Rows are points. The ring and each string are closed loops that go straight from each point to the next, and from the last back to the first. Before rounding, they use only three directions, however many columns there are. Count how often each string passes through the ring. Passing back the other way cancels.

Ring, 7 rows:
[[ 61   0 -18 -34]
 [ 24  33  -4 -41]
 [-10  39   4 -21]
 [-17  18  37  13]
 [ 16 -23  49  35]
 [ 44 -38   1  25]
 [ 58 -30 -23   3]]
String:
[[-47  48  -1  -2]
 [-25  29 -24   0]
 [ 13  12  13  -7]
 [ 10  27  30 -20]
 [  2  51  22 -42]
 [  5  53 -14 -50]
 [ 12  26 -35 -27]
 [ 27   6   2 -12]
 [ 57   9  18 -37]
 [ 93   3  12 -60]
 [ 64  -3 -55 -37]
 [ 33  -3 -63 -13]
 [ 30  -2  -3  -7]
 [ 66 -10   6 -24]
 [ 49  -5   4 -17]
 [ 21   1 -29  -6]
 [ 61   7 -43 -44]
 [ 77  18   1 -65]
 [ 63  23  34 -57]
 [ 39  17  30 -31]
 [ 22  48  25 -54]
 [-26  62 -32 -38]
 [-21  36 -28 -13]
 [ 14   7   3  -4]
 [  9  20  41 -11]
 [-33  51  51 -11]]
Times through: 3

Ring:
[[ 57  41 -24  32 -41  42 -15  12]
 [ 32  33 -12  29  -9  36 -11  34]
 [ -7 -17   4   9  23  28 -10  47]
 [-40 -66  13 -11  42  15  -7  42]
 [-48 -68  11 -14  41   2   1  24]
 [-32 -34  -3  -2  19  -9  10  -6]
 [  8   1 -18  13 -17   5   4 -18]
 [ 48  26 -26  25 -44  32 -11  -4]]
String, 21 rows:
[[ 41  60 -30  37 -37  11   7 -23]
 [ 62  37 -33  30 -61  34 -12 -17]
 [ 60   0 -25  17 -56  52 -27   7]
 [ 83  14 -30  23 -72  67 -36  14]
 [ 71  86 -32  49 -49  36  -6   2]
 [ 52  77 -24  46 -29  30  -2  13]
 [ 57  57 -17  40 -24  51 -17  42]
 [ 24 -13  -3  12  -4  50 -24  51]
 [  7 -17  -3   9   4  31 -13  33]
 [  0  18  -6  21  13  12   4  21]
 [ -9  -3   5  14  30  23  -4  49]
 [ -8  18   1  22  29  15   3  40]
 [  2  21  -7  22  11  13   4  20]
 [ 11 -16  -3  10   2  36 -16  38]
 [ 40  20  -9  26 -13  52 -22  50]
 [ 59  68 -22  43 -30  44 -12  28]
 [ 57  85 -28  48 -35  29  -1   5]
 [ 86  69 -35  44 -67  51 -19   3]
 [ 76   9 -29  21 -69  61 -32   8]
 [ 24  -8 -14  12 -20  31 -13  12]
 [ 20  20 -17  22 -16  17  -1   0]]
Times through: 1

Ring (6 x 9):
[[-31  -7 -30 -11 -47  -2 -47 -70  16]
 [-12 -13 -23 -12 -33   6 -35 -34  21]
 [  8 -29   5   3  27  21  18  58  18]
 [  2 -30  13  12  53  29  33  82  15]
 [-24  -6  -7  13  46  41  -5  39  28]
 [-41   3 -26   2  -4  22 -41 -37  25]]
String:
[[ -31   20  -37    0   14   54  -65  -14   54]
 [ -26   -7  -16    3    8   23  -21   -5   22]
 [ -29  -27    0    7    1   -3   11   -7   -5]
 [ -44   -9  -14    8    4   12  -16  -26    9]
 [ -30  -23   -4    5   -4   -2    3  -15   -2]
 [ -24    1  -24    0    4   31  -38  -11   33]
 [ -37   23  -47   -7  -15   42  -83  -53   52]
 [ -46    5  -41  -11  -55    2  -69  -99   21]
 [ -40  -12  -31  -14  -72  -22  -48 -104    2]
 [ -24   14  -50  -20  -53   22  -89  -79   47]
 [ -15    1  -30   -9  -13   30  -50  -20   40]
 [ -15  -19  -10   -1   -4   10   -9   -3   14]
 [  -8  -41    4   -3  -21  -19   20   -5  -11]
 [  14  -18  -17  -14  -15   20  -25   13   34]
 [  14  -23  -11  -11  -10   16  -13   21   27]
 [  -2  -43    7   -2  -14  -16   25    9   -9]
 [  -1  -36    0   -6  -19   -9   10    2    0]
 [   4   -9  -28  -19  -34   18  -47  -21   38]
 [  -7   12  -45  -19  -29   38  -80  -36   58]
 [ -21   -6  -36  -20  -65   -4  -60  -80   23]
 [ -32  -28  -15   -9  -60  -32  -16  -77  -13]
 [ -47   -8  -35  -13  -75  -22  -54 -116    2]
 [ -48   10  -42   -9  -44   11  -72  -90   27]
 [ -33    8  -32   -2   -7   31  -53  -34   37]
 [ -25   -8  -17    1    3   20  -23  -10   22]]
Times through: 1
String:
[[  16  -41   13    1   22   10   34   66    8]
 [  19  -10  -11   -4   34   51  -16   69   50]
 [   1   -8  -15   -3   19   39  -22   34   40]
 [  -7  -28   -1    0    4    7    7   17    9]
 [   0  -36    2   -4  -11   -5   13   12    2]
 [   6  -14  -24  -18  -35   12  -39  -18   32]
 [  -9   12  -42  -16  -23   40  -75  -30   56]
 [ -18   -1  -28   -8  -15   24  -46  -25   35]
 [ -24  -24   -8   -1  -20   -6   -5  -25    1]
 [ -44  -17  -25  -10  -64  -26  -35  -97   -6]
 [ -36  -20  -14   -2  -31  -12  -15  -52   -2]
 [ -24   -1  -24   -1    0   28  -37  -14   32]
 [ -44   23  -47   -5  -15   39  -82  -61   48]
 [ -58   20  -46   -3  -25   26  -78  -85   35]
 [ -47  -17  -14    3  -25  -12  -14  -58   -7]
 [ -24  -17  -10    2   -2    8   -9  -10   10]
 [ -36   13  -39   -5  -15   32  -66  -48   41]
 [ -52   16  -50  -12  -55   12  -87 -109   32]
 [ -49  -13  -31  -13  -79  -30  -48 -121   -6]
 [ -28  -33   -6   -4  -40  -27    2  -49  -15]
 [ -19  -16  -14   -2  -10    9  -17  -14   15]
 [ -13  -29  -12  -11  -46  -17  -13  -42    0]
 [   2  -12  -23  -15  -27   15  -37  -14   32]
 [   2   -3  -23   -8    3   38  -38   16   46]
 [  -7  -18   -9   -1    7   20   -8   17   22]
 [  -5  -37    7    3    5   -2   25   26   -2]]
Times through: 1

Ring:
[[-11  41  45   0 -19   3 -17  16 -14  33 -43  -9]
 [-17  51  14 -27   6 -36  21  -6 -17  -2 -38  18]
 [-11  39 -28 -17  22 -24  23 -32 -28 -12  -8  24]
 [-10  21 -50   3  28  16   2 -51 -38   3  27   4]
 [-30  19 -17  -1  29  51 -17 -53 -33  36  39 -41]
 [-37  24  21  -3  15  58 -28 -34 -25  54  23 -59]
 [-22  30  45   6 -12  39 -34   1 -18  54 -16 -40]]
String:
[[-20  53  82 -14 -29 -10 -15  36  -4  40 -69 -15]
 [-37  50  75 -25  -8   9 -14  11  -6  47 -40 -39]
 [-19  34  26  -1  -3  21 -18  -7 -20  36 -15 -22]
 [ -4  24  12  20 -12  30 -30  -4 -25  37 -13 -14]
 [  3  16  19  39 -25  51 -50   6 -27  52 -13 -24]
 [-46  32  70  -8  -1  63 -41  -9 -13  76  -1 -80]
 [-69  42  82 -36  17  58 -26 -22  -8  76   6 -96]
 [-59  41  62 -32  17  44 -18 -24 -12  61   4 -75]
 [-49  36  65 -16   5  54 -31 -14 -13  68   0 -74]
 [-25  25  62  16 -20  64 -53   7 -16  75 -12 -62]
 [  9  16  21  43 -32  46 -51  13 -26  51 -21 -16]
 [ -6  27  11  14  -9  23 -23  -5 -25  32 -14 -10]
 [-36  46  53 -25   2   9  -7  -4 -12  38 -26 -34]
 [-28  54  76 -22 -17  -9  -9  23  -5  38 -58 -21]
 [-36  67  81 -45  -9 -36  13  22   0  23 -68 -11]
 [-41  62  51 -50  11 -32  22  -3  -7  13 -43 -10]
 [-17  40  11 -12   6  -5   2 -13 -21  15 -20  -1]
 [  8  31 -11  13  -9  -8  -5  -3 -27   6 -26  25]
 [  3  43 -17  -9   2 -42  21  -7 -24 -16 -37  44]
 [-34  66  -5 -64  37 -72  60 -31 -16 -31 -31  32]
 [-46  63   2 -69  44 -54  55 -41 -16 -19 -16  11]
 [-20  40  -6 -19  18 -10  12 -27 -24   5  -9   4]
 [ -4  31 -17   2   6  -4   1 -19 -28   6 -11  14]
 [  6  33 -32   3   5 -24  12 -17 -30 -12 -19  38]
 [-20  57 -13 -45  26 -62  48 -25 -20 -29 -31  39]
 [-52  77  23 -87  42 -79  68 -28  -8 -26 -39  17]
 [-40  57  26 -50  24 -31  29 -21 -13   4 -25  -5]
 [ -9  36   5  -2   0  -3  -3  -9 -23  14 -21   5]
 [  5  33   6  13 -16  -5 -12   6 -24  15 -34  17]
 [ 12  38  32  18 -36 -13 -19  32 -17  21 -62  22]]
Times through: 3

Ring, 10 rows:
[[ 48 -46 -70  21 -26 -25 -26  10 -11  19  26  -4  13  15]
 [ 45 -14 -51  -9 -23 -17 -35  18  -8  25  17   9   8  16]
 [ 38  17 -17 -44 -11  -8 -42  30  -2  24   5  22   1  12]
 [ 30  21  16 -56   6  -8 -39  37   6  15  -5  26  -3   5]
 [ 25  12  34 -54  19  -8 -33  41  12   2  -7  24  -5  -2]
 [ 20  11  41 -61  30  10 -32  51  10 -20   6  21 -11 -14]
 [ 20  13  27 -63  29  26 -34  55   4 -31  22  18 -14 -20]
 [ 24   4   6 -50  20  27 -33  51  -2 -31  32  12 -12 -19]
 [ 36 -35 -41  -3  -2   4 -25  30  -9 -16  38  -3   0  -6]
 [ 45 -57 -68  27 -19 -18 -21  13 -11   3  35 -10  11   7]]
String, 28 rows:
[[  27   55   21  -88    8   18  -51   50    2    8    3   35  -11   -1]
 [  25   55   38  -91   14   10  -49   50    8   11   -8   38  -11    0]
 [  22   39   56  -81   22   -6  -41   47   16   11  -20   36   -8    0]
 [  29  -29   24  -15   15  -36  -20   26   15    8  -14   12    5    6]
 [  33  -33   -1   -8    8  -25  -21   26    7    3    3    7    4    3]
 [  29    1    7  -42   11    1  -33   39    3   -5   11   16   -4   -4]
 [  19   33   41  -79   28   22  -40   56    7  -18    8   27  -15  -15]
 [  28  -10    9  -33   14   -2  -28   38    5   -9   11   12   -4   -6]
 [  26  -37   15  -13   22  -14  -18   34    9  -17    8    5   -1   -8]
 [  15   18   43  -73   39   32  -34   62    7  -40   21   19  -18  -27]
 [  11   68   49 -121   42   72  -51   81   -1  -52   36   32  -31  -37]
 [  19   42   21  -89   26   52  -46   66   -4  -37   35   24  -22  -26]
 [  30   -1   -7  -38    7    9  -34   40   -2  -10   22   12   -5   -7]
 [  28   17   -6  -56    9   26  -40   48   -5  -17   30   16  -11  -12]
 [  29   12  -24  -52    8   43  -40   51  -13  -32   50   10  -13  -20]
 [  41  -61  -64   24   -8   -2  -19   22  -13  -18   48  -14    5   -5]
 [  46  -73  -83   41  -19  -11  -17   13  -16   -9   49  -18   10    2]
 [  44  -36  -71    7  -19    3  -29   22  -16   -4   45   -5    5    2]
 [  37   -2  -37  -29   -8   10  -37   34  -10   -1   32    9   -2   -1]
 [  41  -43  -40    9  -10  -22  -23   18   -4    7   19   -1    8    8]
 [  50  -73  -74   47  -27  -42  -16    1   -8   21   22  -12   19   19]
 [  55  -59  -92   41  -40  -39  -24   -2  -14   33   25   -8   20   25]
 [  49   11  -70  -25  -36   -2  -47   20  -17   32   26   14    6   19]
 [  39   21  -33  -45  -16    5  -45   32   -9   18   19   20   -1    8]
 [  36   -8  -20  -25   -5   -8  -33   29   -2    9   14   12    2    5]
 [  41  -27  -30   -2  -13  -31  -27   16    0   23    4    8   10   16]
 [  40    4  -15  -30  -13  -24  -37   23    2   32   -4   20    6   17]
 [  30   62   17  -90    0   10  -54   46    2   23   -4   39   -8    6]]
Times through: 2
String:
[[  44  -30  -64    2  -19   -3  -30   21  -14    3   37   -1    5    5]
 [  54  -59 -102   38  -38  -21  -25    4  -19   18   42  -12   16   17]
 [  60  -97 -112   78  -46  -55  -12  -14  -15   32   29  -22   27   29]
 [  46  -69  -53   38  -17  -43  -15    5   -2   17   14   -8   17   16]
 [  41  -29  -37   -2  -11  -19  -27   20   -4   12   16    4    7   10]
 [  36   20  -23  -48   -8    9  -44   36   -7   10   20   19   -3    4]
 [  39   56  -27  -76  -19   19  -58   40  -11   25   17   32   -6    9]
 [  41   36  -25  -56  -20   -3  -50   30   -6   34    5   28    1   16]
 [  40   -5  -20  -22  -13  -26  -34   20    1   30   -2   17    7   17]
 [  39  -35  -19    1   -6  -35  -23   17    4   19    1    6   10   13]
 [  33    4   -3  -39    2   -5  -35   34    2    7    8   17   -1    3]
 [  25   58   31  -93   11   16  -51   51    5    9   -2   37  -12   -2]
 [  22   54   53  -93   20    4  -46   51   13   11  -16   40  -11    0]
 [  24    2   49  -47   23  -26  -28   36   19   10  -23   25   -1    4]
 [  30  -32   17  -12   14  -31  -19   26   13    5   -8   10    4    4]
 [  31  -39    8   -5   12  -30  -18   25   10    1   -2    6    5    3]
 [  28   -7   12  -35   14   -5  -29   37    6   -6    7   14   -3   -4]
 [  23   25   27  -69   22   19  -39   52    5  -15   12   23  -12  -12]
 [  11   56   65 -110   43   46  -45   73    9  -37   14   34  -25  -28]
 [   8   47   70 -106   51   50  -41   76    9  -49   19   30  -27  -35]
 [  20   -6   29  -48   32   17  -27   52    6  -35   20   12  -12  -21]
 [  29  -31   -1  -15   15   -4  -22   35    3  -18   20    3   -2   -9]
 [  29   -8   -5  -34   10    8  -31   40   -1  -14   22   10   -5   -8]
 [  22   32    5  -77   20   49  -44   61   -7  -35   40   19  -19  -24]
 [  24   25  -11  -70   17   58  -43   62  -12  -44   54   13  -20  -28]
 [  35  -42  -46    2    1   12  -23   32  -11  -27   48   -8   -1  -12]
 [  42  -78  -58   41   -9  -26  -12   12   -6   -7   33  -16   12    3]
 [  42  -69  -49   33  -10  -30  -14   12   -4    2   23  -10   12    7]
 [  35  -13  -21  -23   -1   -2  -31   31   -3   -1   20    9    0    0]]
Times through: 5
